Each row is a point. Each copy is the shape, with its points in the same order, turned, moved and blurred by noise. Say if it was mirrored as well.

Shape:
[[-14  -8]
 [ 37 -15]
 [  6 -40]
 [ 59  15]
 [ 67  17]
 [-45 -68]
 [-41   6]]
Copy 1 (7 x 2):
[[-20 -25]
 [ 19 -39]
 [-13 -58]
 [ 63 -32]
 [ 60 -40]
 [-70 -64]
 [-34   6]]
Copy 1 is: only turned
Copy 2 (7 x 2):
[[-11 -20]
 [ 39 -22]
 [  5 -45]
 [ 58   8]
 [ 64   9]
 [-42 -80]
 [-42  -5]]
Copy 2 is: only turned

Shape (6 x 3):
[[ -8  -7  45]
 [ -9 -75  36]
 [-21  23  70]
 [ 14  31  58]
 [ 11  10   0]
 [-38  22 -82]]
Copy 1, 6 rows:
[[  5  -8  49]
 [-12 -77  53]
 [ -2  27  70]
 [ 32  24  51]
 [ 17  -7   1]
 [-46   3 -75]]
Copy 1 is: only turned
Copy 2:
[[  0  -3  54]
 [  1 -73  38]
 [-13  18  88]
 [ 17  26  68]
 [  8  16   5]
 [-54  27 -63]]
Copy 2 is: only turned

Shape, 8 rows:
[[ 35 103  19  17]
 [  6  94 -13 -20]
 [-25 -33 -10  -2]
 [ 33 -21  46 -60]
 [ 11 -20  -1 -30]
 [-16 -52  -7  27]
 [ 37 -10  14 -35]
 [ 27 -96 -33 -14]]
Copy 1, 8 rows:
[[ -96   15   48  -56]
 [ -85   27   -7  -52]
 [   6  -36  -20   19]
 [  49   -3   24  -57]
 [  16  -30   -9  -28]
 [  11  -64    1   36]
 [  13  -28   12  -51]
 [  54 -100  -27   -8]]
Copy 1 is: mirrored
Copy 2:
[[-19  93 -64  49]
 [ -5  97 -16  29]
 [-20 -24  25   4]
 [-17   6 -42 -75]
 [ -6  -1   3 -29]
 [-18 -48  11  15]
 [  1  11 -25 -40]
 [ 34 -74  22 -29]]
Copy 2 is: mirrored

Shape (11 x 6):
[[-54 -11  43 -54 -43  22]
 [ -7  27  32  40 -40 -37]
 [-55 -14  25 -25 -44  51]
 [ -8   5 -42 -46   9  48]
 [-23   4  26  65  57 -25]
 [ -2 -37 -16  37  -9   7]
 [ 60 -53 -64   6  19  30]
 [-45 -45  13 -31  12 -60]
 [-40  23  37 -27  31 -22]
 [  4  43 -55 -20   2 -53]
 [ 40  59  19  38  27  21]]
Copy 1:
[[-52  -5  14 -91 -40 -13]
 [ -3  -6  59  19 -16 -47]
 [-67   4   9 -62 -64   8]
 [  5  51 -28 -42 -24  40]
 [-40  -4  32  49  46  18]
 [-23 -12 -19  27 -24  12]
 [ 34 -12 -72  18 -31  64]
 [-36 -28 -22 -38  40 -36]
 [-22  19  39 -44  45  -5]
 [ 54  56  -6   2   6 -33]
 [ 19  37  61  25 -15  53]]
Copy 1 is: only turned
Copy 2 (11 x 6):
[[-43 -39  15 -33 -33  50]
 [ -7  56  35  39 -38  18]
 [-23 -47   1  -6 -26  71]
 [ 25 -23 -65 -29   4  32]
 [  1  33  15  74  59   0]
 [ 48 -13   0  47 -10   9]
 [121 -21 -32   5   1  -9]
 [-32 -33  14  13  -8 -51]
 [-43   8   3  -5  29   5]
 [  7  54 -63   1 -30 -37]
 [ 38  78  -5   9  37  47]]
Copy 2 is: only turned

Shape (9 x 6):
[[ 22  46   0 -39 -13 -25]
 [-73   7 -62 -32 -14  44]
 [ 19  33  17  -1 -22   5]
 [-67  15  59  12 -58 -17]
 [-43 -61 -32 -27  38  40]
 [ 43  51 -77  22 -25 -39]
 [ 53 -24 -57  -3 -15  60]
 [ 49 -58 -13  65 -14  27]
 [-19   8  31  62  22  17]]
Copy 1 (9 x 6):
[[ -1  18  23 -41 -14  -1]
 [-51  45 -69  36 -49  -2]
 [ -5  -1   5 -30 -37 -36]
 [-83 -16  58  34 -60 -18]
 [-43 -12 -70  34  24  30]
 [ 43  50  13  -6   1 -75]
 [ 59 -15 -73   4 -20 -16]
 [ 46 -85 -37  50   2 -54]
 [-63 -49  -8  -4   1 -62]]
Copy 1 is: mirrored
Copy 2:
[[  7  37 -24 -37   0 -15]
 [-69 -32 -39 -87  66  43]
 [-25  37   0   3  13   6]
 [-45  20  78 -73  12   7]
 [-32 -91 -43 -57   5  43]
 [ 27  30 -32   1  83 -33]
 [ 24 -15 -49   6  40  72]
 [ 32 -49  24  37  24  50]
 [-56 -28  47  20   5  13]]
Copy 2 is: mirrored
Copy 3 (9 x 6):
[[ 32  41  15  -9 -23  -6]
 [-66  40 -18  27  51  37]
 [ 15  17  19  32 -37  -1]
 [-67  56  69  40 -63  -5]
 [-42 -23  43  16  62  66]
 [ 11 -13 -50 -22 -18 -53]
 [ 12 -53 -38  28   0  58]
 [-12 -99  14  40 -39  21]
 [-18 -25  62  75  -8 -29]]
Copy 3 is: only turned
Copy 4 (9 x 6):
[[   5  -23    1  -61   11  -16]
 [ -14   25 -104  -22  -41   23]
 [   7   11   10  -22    2  -28]
 [ -80   54   23  -18  -36  -13]
 [ -16  -23  -73   54  -33   40]
 [  27  -21  -43  -48  -24 -100]
 [  74  -11  -47   29  -33  -12]
 [  36    2    1   87  -28  -61]
 [ -13   47  -15   50   26  -37]]
Copy 4 is: only turned

Shape (14 x 8):
[[ 24 -23 -23 -57  28  40 -27   0]
 [-61 -14  53 -16   6  34   7   1]
 [  1 -59  37  20  50 -96 -43  27]
 [  4 -11 -46   6  66  46 -55  -7]
 [  1  23  59  19  -1 -27 -14   5]
 [ 35  47  11 -32  32  15   4 -51]
 [ 11  -9 -20  17 -60  -7 -24 -15]
 [ 38  -8 -70  10   4   1   4  14]
 [-53  10 -17  24 -87  -2 -24  29]
 [-56 -12 -21  -1  54  20  10  43]
 [ 32  22  -3  27  13 -45  12 -28]
 [-43  63 -44 -29  31 -23 -95 -64]
 [  7 -15 -45  19 -41  79   5  33]
 [-62  35  23  -6 -58  -4   3 -66]]
Copy 1, 14 rows:
[[ -9 -29  34 -67   0  48  -1   8]
 [-45  -5 -27  25  -5  29 -53   2]
 [ 80 -13  58  49  57   8 -67  29]
 [ 26  28   7 -56  36  74   3 -20]
 [ -6  16  43  69   2  16 -11  -4]
 [-38  14  65 -24   6   2  11 -52]
 [ 50  -2   8  19 -58  17  19 -17]
 [ 50 -12  10 -32  18   2  57  -7]
 [ 34  28 -50  44 -72  11  14  26]
 [ -8   8 -45 -17  60  12 -21  31]
 [ 24   8  50  30  23 -21  19 -37]
 [ 19 121  43 -54 -22   6 -35 -24]
 [  8 -32 -56 -19 -24  53  60  -2]
 [-30  35 -17  30 -76 -25 -38 -47]]
Copy 1 is: only turned
Copy 2, 14 rows:
[[  16  -21   -1  -48   31   24  -20  -23]
 [   2   21  -16  -25  -80   42  -35  -14]
 [  70  101  -22   15  -15  -38   24  -66]
 [  23  -10   17   15   49   22  -63  -36]
 [  14   46   26    8  -65   -8   24    8]
 [ -32  -16   57  -16   -8   33   21  -33]
 [  18  -41  -16   16  -39  -48   11    3]
 [  -5  -22  -31   26   39   -9    9    5]
 [  -4  -11  -40   27  -78  -58  -44   45]
 [ -15   52  -40    6    1   39  -51   -5]
 [ -13    9   15   46  -18  -14   43  -32]
 [ -50   -6   63    1    1  -62  -74  -72]
 [  23  -56  -45   16   -8   32  -40   55]
 [ -53  -29    2    4 -116  -24  -20  -31]]
Copy 2 is: mirrored
